Every row gives one point. To make a cloud, some directions were put in groups of two or more. Within a group, all points are equally far from the middle, so they leave a hole (a ring in 2 directions, a hollow ball in 3). The other directions are filled evenly. Then the cloud was stretched, turned, moved and blurred a little. Count the holes, and give their numbers of directions, smallest first.
In the rows, zero is written as 128.

Cloud:
146 166

106 185

103 110

181 160

120 101

120 207

135 135

137 98

164 143

145 113

201 169

133 145

115 106

81 131
Holes: 0

Cloud (22 x 3):
133 98 76

131 132 68

170 147 112

185 161 107

89 75 102

95 139 152

93 97 133

83 186 121

122 90 114

102 134 145

142 101 127

162 173 86

151 133 125

187 120 138

175 78 99

119 120 75

199 112 135

148 123 67

87 130 150

148 130 190

173 70 123

109 118 149
Holes: 0

Cloud (50 x 6):
118 93 192 164 137 115

47 121 128 133 168 141

92 84 96 144 165 170

178 96 150 126 125 168

162 146 89 161 154 156

105 143 173 184 163 116

167 80 103 114 145 96

120 159 140 74 109 102

64 175 152 129 162 150

113 152 76 161 143 137

153 135 151 129 210 161

125 139 141 177 90 155

100 121 154 192 141 179

92 180 98 105 162 142

143 129 159 124 211 161

122 89 145 63 130 135

143 154 121 60 103 137

137 78 104 130 189 109

187 107 100 133 116 150

135 72 92 109 117 159

100 142 97 154 157 92

75 148 130 104 84 156

127 119 135 76 138 194

73 98 127 105 103 171

83 126 191 110 122 117

86 135 173 140 124 194

164 122 122 156 196 169

124 88 125 180 173 176

187 84 138 131 145 112

101 111 172 100 193 141

89 107 129 97 199 150

89 114 197 119 157 125

165 78 91 108 113 135

191 92 135 130 142 110

142 93 171 137 120 182

136 129 97 92 107 85

125 130 91 115 78 111

84 146 153 94 109 98

76 110 126 112 76 128

112 90 162 71 124 143

126 121 80 86 152 176

127 94 192 127 112 154

67 98 155 105 160 115

145 134 115 159 147 79

97 171 175 124 154 110

100 155 170 96 99 112

138 142 89 68 112 155

142 180 139 144 122 172

71 144 107 118 92 155

132 66 162 165 153 110
Holes: 3 (2, 2, 2)
